Rows are points. Before rounding, the points of a table are all equally far from one centre. They may lie mostly on one side of it. Write the centre, to within rounding.
In the rows, 100 means zero.

Points (8 x 2):
144  148
43  112
103  72
131  86
140  155
145  107
63  82
66  80
Centre: 95  126

Points (10 x 6):
94  104  44  174  128  133
42  117  63  118  127  125
121  153  58  116  113  87
55  104  39  107  82  84
84  101  59  85  128  139
59  83  95  131  161  109
65  59  53  156  137  86
131  131  97  164  136  104
78  57  45  143  146  92
97  81  85  138  60  53
Centre: 95  97  79  131  107  99

Points (15 x 11):
73  139  124  109  166  69  116  98  62  107  41
72  70  114  100  87  55  186  91  71  87  46
149  138  76  55  147  51  174  73  78  98  100
116  70  76  88  106  8  118  80  94  109  91
145  122  110  103  141  73  174  120  51  170  94
84  72  94  30  105  108  146  124  56  59  90
138  112  121  128  87  97  98  109  110  79  142
149  99  92  67  91  87  117  73  60  43  42
95  113  67  66  71  141  121  81  65  100  128
75  85  74  103  130  93  98  85  67  168  68
84  76  89  77  76  103  146  45  63  72  49
104  141  99  80  110  87  178  145  18  138  91
142  113  109  143  81  124  116  142  99  97  63
147  149  103  44  128  121  168  104  57  96  116
118  76  61  136  135  154  158  100  40  124  104
Centre: 114  101  96  102  118  87  137  100  64  97  91

Points (26 x 20):
135  70  89  151  99  84  88  38  69  133  115  68  119  82  145  60  69  100  62  102
105  92  71  146  103  111  117  55  124  121  120  51  31  54  85  70  113  80  51  97
92  65  114  116  90  75  89  69  141  72  104  71  120  134  89  52  133  74  98  142
108  98  61  124  117  97  69  67  90  104  82  92  110  146  104  37  135  91  100  147
111  118  130  138  111  74  62  62  78  119  119  109  97  134  81  69  57  60  101  82
129  87  86  124  90  151  102  56  93  107  87  79  72  103  54  84  112  92  137  114
123  101  79  157  121  90  115  84  80  100  66  61  95  109  130  77  123  96  41  98
92  111  61  120  127  96  65  82  60  129  101  97  98  96  130  59  134  108  127  79
114  107  109  136  141  62  98  107  55  156  118  72  90  90  114  57  95  103  77  130
109  118  80  124  100  127  72  103  86  127  112  113  99  135  86  72  82  107  137  126
147  103  80  124  119  95  52  92  94  105  166  131  97  89  122  93  96  97  85  123
114  86  84  159  94  136  84  69  116  96  100  36  48  102  87  57  61  112  72  93
108  107  94  169  121  90  112  58  127  86  89  45  67  134  79  76  90  77  82  70
86  93  99  98  113  102  106  107  99  123  143  84  66  105  124  45  134  125  138  114
114  113  136  125  77  84  59  68  80  120  84  77  110  96  90  86  103  41  95  56
138  119  80  146  135  88  57  59  112  113  76  76  47  69  89  96  104  98  118  124
88  30  108  95  63  101  114  78  83  112  127  72  60  92  97  61  84  86  104  67
108  94  84  122  118  99  140  21  150  82  115  85  73  100  103  76  95  106  103  116
92  66  107  177  81  65  105  92  112  89  103  27  100  97  99  73  116  101  110  122
93  88  110  124  104  132  54  82  89  68  104  86  52  99  93  112  77  65  99  123
128  44  57  170  76  90  111  102  91  101  132  117  63  90  114  79  105  96  68  103
98  96  101  195  103  90  64  66  98  121  82  78  80  133  76  64  75  78  85  74
96  100  103  114  82  109  102  66  76  155  134  71  52  94  135  62  108  81  31  113
119  50  88  125  105  101  111  90  83  88  131  93  36  148  125  57  131  71  81  104
153  72  94  136  84  91  71  48  127  136  120  34  77  156  86  62  103  101  89  121
144  120  100  119  106  63  81  61  122  127  123  112  74  53  119  91  118  59  103  150
Centre: 114  86  94  126  100  92  85  76  107  115  114  81  84  97  102  68  105  83  91  103

Points (31 x 24):
131  78  89  59  160  105  53  63  61  122  141  91  64  154  80  113  124  73  119  87  93  116  77  97
155  90  113  95  95  116  96  46  75  75  141  38  145  124  32  154  135  103  129  98  79  50  126  90
125  89  89  105  124  172  89  79  39  83  76  68  123  91  21  103  95  74  157  95  165  55  104  92
110  88  165  55  89  133  59  80  84  83  174  72  134  121  63  85  73  92  156  104  70  61  110  100
128  105  137  32  163  130  103  77  123  81  72  40  91  87  128  71  49  119  88  127  145  100  125  101
131  114  170  46  135  93  169  112  41  77  55  60  99  82  91  101  66  176  164  105  100  84  92  88
112  97  136  80  162  183  136  59  108  66  107  108  105  112  52  97  82  65  81  120  104  111  160  64
114  58  87  90  89  123  97  130  88  55  79  73  175  102  64  87  105  91  141  131  113  126  96  109
160  135  104  81  77  131  64  95  71  86  89  86  113  133  60  114  116  139  105  124  107  86  176  101
125  56  118  46  142  164  119  70  73  177  91  74  67  58  57  109  47  113  98  125  100  140  69  69
104  117  166  112  90  129  86  45  66  118  130  58  77  174  66  92  80  143  112  154  116  119  60  57
156  120  181  55  127  133  115  54  74  80  98  41  108  86  83  115  115  71  132  64  104  88  62  128
91  49  104  55  109  88  122  72  102  93  125  117  151  103  25  52  85  90  79  114  74  111  51  87
146  113  109  98  149  162  82  73  96  99  100  108  88  130  71  106  121  73  164  50  115  101  89  54
114  82  133  83  133  160  90  48  83  52  117  40  39  116  106  41  66  130  114  75  75  70  103  149
126  72  83  95  125  172  112  66  87  105  157  75  113  108  103  87  76  106  120  157  51  114  82  132
99  77  135  141  94  141  85  40  63  37  83  41  109  91  107  82  76  94  94  116  80  45  96  19
57  66  113  66  121  138  50  67  90  52  134  50  111  117  64  84  88  52  110  132  124  75  152  109
84  97  97  67  135  167  59  101  78  58  162  68  57  112  111  113  55  109  105  103  79  58  134  96
111  120  166  85  130  150  117  95  60  43  70  67  69  117  134  89  82  83  86  103  125  119  125  26
128  105  136  49  77  168  102  68  74  132  102  90  127  114  77  29  70  80  114  111  94  40  131  118
145  122  98  99  106  146  141  107  98  54  96  40  51  73  29  123  142  103  92  83  79  105  74  66
123  41  105  75  76  125  89  89  71  8  123  70  73  88  111  129  50  99  62  132  95  115  122  73
113  61  138  83  136  152  88  32  57  43  74  11  91  123  90  88  68  102  108  119  99  120  127  149
134  119  127  79  79  108  88  57  21  101  117  95  108  96  43  111  48  101  144  98  84  51  84  5
142  104  105  83  98  158  85  112  80  90  155  56  83  83  61  65  77  147  154  64  48  87  81  53
123  85  54  76  110  184  127  83  88  44  88  103  147  126  65  135  101  119  118  109  99  68  115  91
113  72  179  112  152  110  77  49  47  104  113  93  116  138  52  105  47  133  148  94  40  111  119  97
163  46  100  103  168  167  101  84  118  64  79  96  101  108  76  73  78  130  84  97  127  40  103  73
117  100  142  65  137  107  99  112  26  63  97  19  101  167  83  127  131  122  90  121  101  96  152  66
125  92  122  93  159  182  59  71  65  131  129  23  72  103  88  84  82  101  127  107  85  106  157  110
Centre: 99  72  121  86  104  108  125  70  74  101  103  75  81  95  78  98  94  120  116  100  110  87  112  83

Points (30 x 24):
68  88  104  92  147  160  42  88  74  104  97  124  143  40  90  71  118  98  125  94  95  105  73  72
84  114  82  110  121  158  91  101  71  98  110  101  155  38  81  95  110  120  111  69  81  75  97  75
73  143  126  114  126  150  87  100  87  90  99  113  120  67  86  75  76  99  129  107  94  137  92  65
82  134  122  115  132  154  84  76  127  72  93  103  109  52  76  75  135  102  90  85  85  106  94  79
59  121  135  85  129  115  78  89  81  96  104  111  111  18  74  94  128  84  91  100  51  87  92  88
62  104  100  99  136  130  98  52  72  98  79  85  133  85  65  86  133  122  127  116  69  109  82  89
99  122  145  109  136  151  64  102  60  120  85  114  99  43  81  75  117  102  108  69  90  111  107  122
95  126  107  131  149  132  57  73  54  98  77  96  123  70  77  98  84  128  96  112  93  113  86  53
87  129  119  100  137  140  68  89  73  118  89  58  116  35  96  98  102  94  105  104  92  123  80  99
64  119  102  98  134  128  84  63  69  118  90  160  134  56  70  92  94  105  107  85  88  70  75  70
93  104  97  101  125  179  77  67  66  129  98  128  134  64  73  78  100  122  103  93  60  100  76  103
77  118  86  121  132  145  66  76  84  79  89  74  131  52  98  98  96  121  113  100  107  105  114  69
94  126  100  87  146  160  61  74  73  92  123  101  139  34  104  86  104  127  133  72  93  109  73  93
86  110  124  85  94  148  54  85  83  99  125  99  120  45  88  53  97  111  83  97  64  103  81  82
71  113  123  106  139  167  38  87  85  86  105  119  122  79  80  87  88  116  113  109  82  102  120  67
104  121  96  103  98  173  51  85  85  93  93  123  105  63  51  90  142  141  111  97  73  100  70  75
95  130  98  110  130  143  79  65  76  83  75  81  136  52  58  98  107  135  96  122  81  121  106  70
99  101  134  100  158  145  98  95  60  110  68  82  137  57  90  92  92  105  138  84  99  125  70  102
78  152  87  116  147  151  92  74  63  86  97  111  135  48  85  86  104  114  114  113  91  91  104  82
75  103  104  106  135  169  56  104  81  98  74  117  115  79  56  77  121  84  108  102  107  107  104  74
102  115  118  90  137  153  22  85  74  92  97  102  102  47  75  108  121  103  95  134  81  130  84  79
104  129  110  101  132  128  83  66  63  94  108  128  123  5  96  90  79  97  117  101  92  97  88  106
88  100  135  102  116  158  87  75  79  48  87  109  113  45  95  63  136  97  112  97  112  121  90  72
78  92  102  126  152  135  87  80  89  92  91  82  115  53  81  98  68  138  102  119  87  108  85  76
80  143  92  102  141  149  109  107  58  94  124  102  105  64  95  84  109  115  100  84  73  109  53  106
88  102  100  112  153  160  70  52  67  117  72  96  107  59  96  86  110  131  97  98  87  120  87  63
46  98  104  107  138  144  85  65  85  101  93  119  120  32  75  75  109  121  119  110  112  90  83  84
85  133  68  131  128  131  75  65  85  105  103  92  131  75  98  102  106  134  119  75  94  112  91  94
84  90  119  93  143  159  35  90  78  104  72  134  106  66  48  85  81  123  95  82  93  98  85  91
97  103  96  105  143  145  87  113  69  94  98  139  147  58  55  92  101  151  142  78  102  110  90  62
Centre: 98  105  114  90  122  123  80  96  80  89  89  122  117  67  92  102  114  118  107  96  83  106  84  90

Points (30 x 24):
140  123  124  102  71  77  195  141  93  139  48  61  115  133  147  113  69  90  96  107  125  126  109  181
57  114  130  85  124  107  138  56  47  67  70  94  122  117  101  110  107  94  116  78  117  93  128  92
72  132  90  101  141  66  124  129  66  138  94  90  128  135  93  124  69  153  100  91  95  160  79  142
53  80  166  106  35  95  172  136  117  130  44  55  101  124  73  75  74  65  81  97  129  94  94  173
122  118  54  93  109  43  117  127  87  95  87  97  135  116  81  112  119  131  130  109  128  56  120  169
102  101  127  122  65  100  143  100  103  73  56  128  126  152  158  142  96  109  70  127  94  110  79  132
150  76  73  135  108  78  136  137  142  79  132  98  69  155  102  139  120  104  118  70  178  137  134  127
68  121  119  106  89  113  175  157  151  53  108  130  67  96  136  104  144  77  56  59  161  140  95  155
144  167  115  116  84  79  131  93  90  36  82  78  115  85  104  86  115  116  96  109  61  77  115  134
120  96  133  78  58  143  189  144  97  60  76  84  63  149  142  97  136  110  103  141  98  96  144  110
107  51  141  134  89  115  122  114  60  57  114  74  152  139  104  135  129  120  78  81  173  103  61  146
66  79  143  158  53  55  169  119  92  115  79  82  144  138  65  76  91  86  120  72  136  91  131  133
81  144  160  134  117  113  177  168  151  66  92  113  79  141  72  141  82  125  113  105  125  71  94  159
137  96  109  56  78  64  99  180  133  78  60  39  126  113  153  110  97  136  74  88  123  106  137  143
96  100  181  90  136  75  147  101  162  84  147  74  103  75  150  56  133  135  131  120  79  144  75  151
91  128  164  123  66  109  108  159  74  112  101  94  81  91  117  145  145  61  102  87  143  75  147  162
89  131  120  112  116  84  161  116  116  124  144  80  126  136  81  137  134  82  61  161  183  119  112  146
65  165  112  60  72  66  175  136  94  94  132  77  97  127  60  77  105  71  122  78  70  137  82  169
81  126  136  134  77  77  155  134  53  122  61  48  125  137  111  105  165  103  122  145  132  88  74  150
100  114  112  85  122  94  130  48  122  117  44  49  73  122  86  121  142  171  76  51  145  116  112  128
141  128  77  106  99  104  176  82  105  98  99  69  113  86  151  123  88  159  81  98  89  69  93  152
72  118  136  63  108  55  153  109  114  87  41  131  137  118  75  139  113  111  87  153  99  101  136  132
113  125  86  103  42  66  122  125  151  78  49  80  129  99  109  119  74  132  99  78  91  86  112  189
104  153  143  107  123  160  146  112  80  98  75  75  108  129  97  84  170  84  76  54  87  82  133  148
105  136  122  111  84  57  161  141  107  84  41  125  119  102  120  86  72  97  72  124  135  69  71  167
109  118  150  151  91  118  165  83  155  77  107  99  50  81  73  124  103  142  78  39  161  96  85  128
123  132  71  88  108  75  121  159  175  98  95  112  67  143  92  142  58  104  101  112  146  123  93  135
136  153  108  129  133  80  159  113  90  124  119  86  105  115  74  124  73  136  129  81  106  94  156  99
44  114  154  100  96  99  133  140  76  69  116  90  135  157  102  160  125  49  96  97  138  108  129  162
142  66  109  76  91  122  116  119  84  89  55  73  123  166  95  89  109  140  65  58  95  76  152  152
Centre: 102  88  129  97  104  94  142  127  117  94  98  71  91  105  93  101  117  106  99  94  114  120  100  141

Points (29 x 24):
93  49  158  98  88  87  137  123  117  123  80  116  64  169  50  73  107  101  148  131  74  68  124  153
105  17  111  101  99  57  167  72  89  119  60  135  62  179  47  99  107  105  108  108  45  89  93  106
93  30  116  141  89  106  133  95  123  99  63  162  67  128  33  105  121  105  84  112  67  59  123  121
100  15  123  106  65  99  187  75  98  113  83  133  49  119  20  98  117  126  117  118  69  76  85  110
74  58  139  86  90  121  157  93  103  91  92  152  87  136  12  85  146  76  101  118  68  87  76  137
66  24  119  102  65  88  149  90  132  97  70  107  84  158  83  113  96  112  95  129  30  70  109  149
80  65  140  102  63  93  165  98  90  92  50  129  72  141  47  54  97  71  108  141  108  76  138  115
101  49  145  90  69  117  119  115  79  104  59  121  43  145  27  95  123  117  91  120  73  60  74  140
93  82  152  110  79  125  130  70  66  89  78  139  74  121  16  120  118  95  105  142  77  94  119  130
88  52  143  108  64  106  159  78  96  129  87  111  47  177  28  103  97  106  91  155  90  83  76  135
74  30  110  102  62  123  172  86  116  121  74  129  88  127  38  116  156  130  100  94  68  105  108  125
89  23  143  104  52  117  148  112  122  133  101  132  43  145  45  72  75  107  94  120  97  60  101  142
93  77  131  113  111  68  184  112  155  129  63  135  80  128  50  106  126  125  89  136  57  66  80  125
81  43  148  121  91  98  156  85  114  132  59  165  46  121  54  57  106  116  101  138  77  44  72  135
67  30  134  113  73  87  124  92  112  117  53  154  38  137  57  86  119  121  100  144  72  53  85  155
73  55  165  110  61  82  156  87  91  144  91  156  83  121  36  88  122  120  86  152  77  52  76  130
100  52  136  110  59  96  129  122  81  98  100  125  46  145  43  115  124  128  92  138  70  54  86  139
96  15  137  111  87  90  168  101  111  145  51  129  88  158  39  99  102  85  112  109  78  41  88  131
106  16  131  97  98  123  161  83  99  127  77  148  53  134  41  77  95  110  78  158  77  93  93  150
103  34  133  99  79  96  158  53  95  108  107  164  57  125  32  86  135  92  119  100  64  84  83  143
106  57  163  130  65  105  153  102  120  112  86  128  76  142  36  86  103  97  109  139  109  55  68  140
84  62  161  96  78  124  178  82  87  117  76  126  65  129  46  78  114  102  77  145  70  78  86  158
127  41  143  121  64  144  128  103  120  129  86  151  79  129  51  103  92  133  137  138  55  81  118  114
63  9  119  118  73  94  157  122  98  122  70  130  53  136  27  113  123  110  131  114  94  59  92  132
68  44  106  97  66  94  160  111  116  97  50  165  65  140  73  97  116  117  85  156  46  82  123  130
87  26  142  125  83  97  118  57  95  110  90  134  53  150  43  105  116  119  113  122  97  91  100  169
67  33  113  118  56  102  152  137  119  127  85  146  65  136  29  106  125  119  125  141  87  59  80  125
75  32  120  115  61  110  161  71  101  103  86  141  70  147  52  71  113  88  83  101  83  66  91  159
71  48  125  121  124  101  156  96  96  106  66  103  75  162  42  69  96  123  123  122  47  70  129  130
Centre: 78  62  125  79  100  95  128  90  106  125  86  124  76  117  83  106  97  101  110  115  90  91  92  94

Points (30 x 24):
87  129  103  129  111  81  63  103  104  101  82  60  87  94  26  121  127  121  127  71  117  88  65  139
87  62  129  128  71  97  55  123  58  82  82  79  72  57  64  86  111  111  122  134  105  106  69  150
82  92  79  116  55  105  96  105  69  66  115  100  119  44  21  88  94  107  132  76  122  113  93  125
43  81  95  114  89  106  74  122  88  100  53  56  77  80  55  89  115  119  83  113  103  80  91  131
74  64  94  114  53  119  92  106  68  83  122  83  46  57  46  109  117  116  135  70  155  113  98  163
66  71  100  117  112  88  103  100  84  99  76  53  64  64  44  100  113  86  108  75  117  76  85  179
55  83  118  106  64  147  70  91  91  105  63  107  71  120  55  119  137  99  116  93  119  60  79  131
30  80  130  92  105  109  91  118  52  65  106  97  81  127  41  105  121  111  127  81  134  93  80  81
45  104  113  117  74  115  70  80  62  92  55  55  75  93  47  89  116  122  123  102  94  92  103  146
61  83  120  104  63  89  112  79  50  134  87  84  70  41  55  75  118  104  125  65  138  95  71  118
65  96  98  95  113  109  80  91  90  113  94  95  62  87  5  117  107  134  76  101  120  56  104  134
46  97  104  125  87  105  80  84  98  82  97  37  50  67  81  111  141  118  97  78  120  86  76  138
31  83  129  109  73  97  67  81  78  113  57  77  67  86  57  87  122  95  120  114  104  109  115  159
51  85  105  109  57  99  56  107  69  87  78  55  76  92  56  89  125  122  128  94  128  57  122  106
46  95  111  130  116  107  110  95  68  129  66  74  84  85  40  90  136  107  112  97  126  78  80  149
71  96  71  110  75  139  70  129  142  130  77  93  76  104  80  84  116  108  143  76  97  104  95  144
47  94  87  106  91  115  48  113  80  62  91  61  59  81  44  93  141  106  105  104  89  92  111  135
69  100  110  120  81  147  74  77  86  93  80  74  75  102  34  126  125  115  107  79  133  94  65  128
56  56  118  122  84  124  85  80  50  77  90  68  66  69  76  115  139  103  118  94  81  112  102  122
57  66  125  100  76  114  95  100  52  108  70  102  43  63  64  100  159  124  141  92  78  96  63  168
51  71  126  95  59  127  89  120  74  76  116  48  57  101  57  124  143  138  90  106  104  61  100  129
54  116  112  120  102  110  114  113  60  78  56  65  92  58  56  113  123  115  104  73  93  119  70  147
61  72  154  82  116  104  77  91  59  118  78  49  91  58  44  125  126  116  121  101  116  80  115  110
69  114  97  124  100  133  106  109  71  79  87  53  57  82  39  83  108  97  122  71  132  91  72  131
16  102  107  103  77  141  66  85  87  98  88  105  39  68  73  103  127  132  113  90  101  80  94  105
42  76  121  121  49  130  86  95  70  98  65  80  90  53  72  91  105  109  106  80  106  115  68  138
73  65  103  109  49  132  79  142  73  94  62  79  65  68  51  88  107  134  104  81  118  74  92  157
38  91  103  123  77  122  69  81  56  80  91  116  104  80  53  78  107  94  111  113  98  120  116  136
74  84  100  148  76  108  54  114  90  95  71  100  69  40  60  114  104  117  116  95  101  90  74  143
62  68  106  87  89  136  101  75  93  64  98  61  67  64  63  91  168  142  110  115  91  70  64  147
Centre: 80  95  117  70  90  94  98  108  95  93  110  103  86  84  76  100  115  124  128  91  110  94  91  137

Points (28 x 24):
129  83  113  111  108  101  69  129  104  121  117  141  126  74  159  58  43  114  104  74  141  154  129  44
123  135  128  100  73  95  47  71  144  136  79  126  143  48  116  111  20  114  97  97  112  82  107  131
79  81  117  88  82  122  82  73  117  134  54  111  110  135  144  63  60  125  94  91  191  80  127  75
82  61  139  132  89  98  68  118  162  111  119  134  113  85  140  114  12  122  80  52  134  117  132  128
81  89  126  124  124  120  61  65  156  121  115  136  146  127  136  68  87  127  37  123  121  140  121  70
97  101  117  65  70  75  74  110  125  125  115  136  103  91  167  74  57  80  49  95  144  154  160  120
87  63  136  111  63  75  32  84  149  165  95  150  93  113  127  95  36  107  67  80  139  94  94  87
132  85  130  81  98  68  46  94  117  129  143  137  88  108  170  84  23  135  91  73  138  129  128  67
113  73  100  115  59  74  97  64  134  149  103  98  111  140  136  116  21  89  63  79  95  123  123  56
116  76  65  88  86  116  61  80  88  101  123  125  122  83  152  102  77  107  71  41  155  154  125  118
87  102  124  136  12  116  71  78  102  116  103  152  134  84  137  96  47  98  110  104  158  149  124  91
79  133  144  112  80  89  31  74  134  104  93  140  121  112  125  58  47  164  62  80  141  152  134  94
121  88  97  81  105  109  38  23  151  122  106  146  130  116  151  97  55  71  96  85  136  126  114  107
89  98  125  132  122  75  52  133  81  151  142  138  116  117  143  67  23  118  131  87  139  134  146  75
102  101  135  72  97  104  94  89  109  145  107  156  138  99  151  117  103  93  90  119  133  127  162  40
108  117  135  133  137  118  59  71  109  149  91  137  145  54  130  70  95  151  97  83  109  149  114  94
118  110  123  116  80  81  16  82  122  131  140  159  114  70  134  91  54  104  92  107  154  162  137  110
114  104  101  109  79  103  85  69  147  147  138  130  135  65  132  70  35  92  89  89  146  116  60  94
70  96  93  73  111  77  81  41  151  144  126  96  130  93  135  73  20  95  84  76  140  146  117  99
109  81  114  142  72  96  96  90  99  137  150  181  97  109  146  78  64  83  77  56  145  82  134  79
114  73  141  86  101  97  35  80  141  130  138  141  108  58  126  121  73  116  91  75  155  134  131  127
47  123  110  106  74  89  69  73  82  142  96  195  101  70  155  78  71  97  77  52  113  137  108  87
139  124  137  101  78  90  57  77  141  129  115  137  142  92  140  71  35  106  84  73  147  152  138  126
88  127  120  93  89  94  79  106  112  98  158  182  99  122  124  61  56  73  87  58  140  89  133  129
112  124  113  111  86  122  34  80  120  101  108  140  160  99  123  98  66  100  73  129  123  165  123  41
87  128  117  118  100  65  40  77  102  154  72  166  103  105  149  110  64  71  35  84  114  98  138  76
87  61  83  64  78  100  73  27  88  85  120  146  133  110  132  101  94  128  75  78  150  88  146  82
107  133  122  129  105  102  51  80  138  108  108  106  106  107  179  90  70  89  129  71  127  142  154  69
Centre: 86  98  100  105  96  109  78  88  104  119  101  132  104  101  118  92  54  117  92  103  107  108  129  100

Points (27 x 24):
115  88  101  67  70  86  90  77  120  68  116  142  103  138  67  97  64  191  157  136  135  105  68  64
143  87  100  47  72  90  115  74  92  77  122  120  103  134  91  54  88  123  175  124  139  71  83  17
118  114  86  60  57  82  120  86  93  91  141  124  123  135  75  73  51  173  129  102  113  93  100  32
115  75  134  26  47  104  90  97  75  83  128  129  89  132  80  129  40  152  109  133  135  119  95  78
146  102  72  75  73  100  97  103  105  79  153  130  101  148  110  85  76  158  127  136  99  71  70  41
104  91  103  66  54  108  102  123  89  97  140  97  88  181  99  73  68  146  146  145  149  124  109  35
114  103  115  51  43  81  102  63  103  72  104  101  152  135  86  90  83  195  160  141  136  103  96  69
125  142  102  27  39  102  114  63  109  74  127  106  138  133  117  86  67  174  115  134  101  102  93  58
135  106  119  55  64  89  97  93  106  80  152  116  137  173  98  77  93  145  161  108  79  70  92  60
99  112  101  29  56  111  98  111  85  93  150  91  120  135  86  58  64  172  161  158  125  89  85  47
137  126  120  86  22  77  125  58  109  90  169  92  100  109  120  72  61  148  118  136  117  105  81  90
94  97  101  44  61  110  84  67  102  76  133  83  114  146  145  48  63  136  144  140  134  145  86  45
137  78  141  89  56  98  106  94  79  103  151  90  123  143  103  63  65  151  159  105  133  79  76  39
133  101  104  65  76  74  94  113  96  116  141  127  99  159  98  70  57  123  140  143  141  147  72  43
110  132  108  48  55  91  101  83  110  121  77  89  110  167  94  86  49  139  113  146  115  96  75  19
144  106  95  50  57  93  94  69  116  58  123  125  128  152  125  70  69  146  123  122  121  105  51  49
128  136  83  84  37  97  99  84  112  104  89  123  111  151  87  84  53  167  152  173  109  99  127  35
125  79  134  83  81  115  74  123  96  128  164  138  143  105  80  96  51  166  124  140  137  101  108  50
86  143  101  71  63  121  97  107  86  60  112  89  81  163  88  70  82  132  122  139  111  78  93  36
110  106  109  72  77  99  99  90  131  106  142  162  108  153  90  64  94  100  153  179  115  84  94  33
105  97  122  78  47  82  134  102  123  97  135  99  115  131  141  109  56  147  146  154  80  136  106  58
109  123  78  30  58  110  128  69  94  121  138  111  94  153  123  54  57  157  125  156  115  76  71  95
130  140  84  29  65  104  99  93  116  114  129  65  129  128  89  104  63  132  188  187  102  62  107  68
87  81  107  90  49  75  132  82  103  106  103  97  120  152  130  72  37  115  150  158  95  98  119  41
115  119  118  52  91  108  137  69  89  111  140  85  133  127  90  77  62  174  161  137  111  120  74  54
123  95  81  57  41  103  116  75  80  97  141  101  111  169  116  65  72  184  136  120  95  79  105  82
100  96  122  46  58  110  105  95  87  83  142  75  114  142  107  19  56  156  128  143  109  53  146  59
Centre: 124  97  109  65  74  113  89  92  130  108  105  96  105  112  96  80  75  118  132  127  126  92  117  94

Points (29 x 24):
48  127  97  113  153  149  117  81  86  77  87  109  144  102  50  99  77  148  119  80  127  115  36  117
91  103  117  84  149  106  132  100  80  48  87  87  82  121  78  126  55  164  123  90  143  110  46  117
31  159  95  110  176  110  107  100  70  42  105  102  123  108  83  124  96  161  94  89  83  57  44  135
62  114  87  100  175  131  106  131  69  81  117  102  133  97  62  89  86  145  136  68  135  113  36  110
39  123  75  84  152  102  78  95  93  19  107  112  93  122  59  159  57  116  134  98  141  130  35  118
65  135  103  135  146  160  103  75  105  33  81  96  81  123  45  83  88  141  145  66  139  110  41  115
64  172  95  123  134  94  103  88  105  66  65  93  124  107  89  114  133  170  140  88  141  92  16  104
71  135  84  92  149  97  108  49  87  56  108  125  109  64  96  103  108  147  122  91  144  102  28  97
57  119  142  85  160  137  138  103  86  43  102  131  81  105  98  112  99  135  123  84  107  99  19  95
79  116  89  97  168  142  108  56  87  73  110  113  82  95  55  127  85  119  165  70  105  116  33  110
103  155  73  96  161  132  150  94  72  68  124  82  123  116  70  112  98  124  94  122  119  107  22  109
35  115  87  98  138  131  111  75  62  62  109  116  101  99  79  102  98  140  62  121  112  92  5  96
31  140  98  117  147  103  77  64  120  67  104  130  74  106  53  101  89  141  160  96  132  91  20  106
58  143  84  122  176  134  108  98  63  86  84  92  73  120  66  98  75  119  137  95  112  126  43  134
55  148  102  75  140  105  86  117  95  95  82  103  103  100  44  130  48  140  106  63  156  116  52  113
58  121  106  128  165  137  114  68  62  48  92  99  95  104  59  116  70  148  136  76  140  112  76  130
58  137  102  81  159  135  94  119  87  92  112  109  134  107  79  115  72  144  136  75  160  71  38  105
69  143  74  95  101  120  63  62  57  79  118  76  64  132  69  123  70  149  127  110  105  75  48  113
62  101  108  123  159  169  99  64  71  71  67  132  72  86  65  137  97  98  128  60  117  98  70  125
89  118  83  119  139  153  112  84  85  73  82  90  76  86  45  102  66  125  146  74  147  101  39  106
90  116  68  96  140  128  117  63  94  101  95  101  108  67  77  123  84  109  127  99  125  104  19  142
81  128  78  118  115  138  123  65  112  101  89  122  105  89  69  110  95  173  108  39  111  75  51  86
72  124  60  126  142  122  71  75  82  66  95  113  61  93  74  103  76  133  116  117  128  140  38  110
80  161  102  90  175  129  114  73  98  76  84  120  119  133  53  124  66  124  113  98  131  123  36  139
46  132  114  122  148  143  100  72  88  48  96  109  81  123  122  104  102  125  132  117  118  101  25  146
76  126  118  132  151  119  128  69  91  54  106  108  116  97  84  114  87  142  142  127  106  48  29  83
72  164  96  97  183  128  127  95  96  76  129  104  97  119  59  115  79  137  137  85  131  113  22  112
67  167  79  95  160  112  62  93  72  120  104  138  122  132  113  133  96  128  111  90  129  103  48  106
68  113  125  111  160  122  106  67  94  98  118  89  102  89  77  67  88  136  135  103  125  112  69  87
Centre: 77  114  96  116  123  90  93  101  101  60  106  101  101  134  63  122  125  95  98  72  115  83  61  109
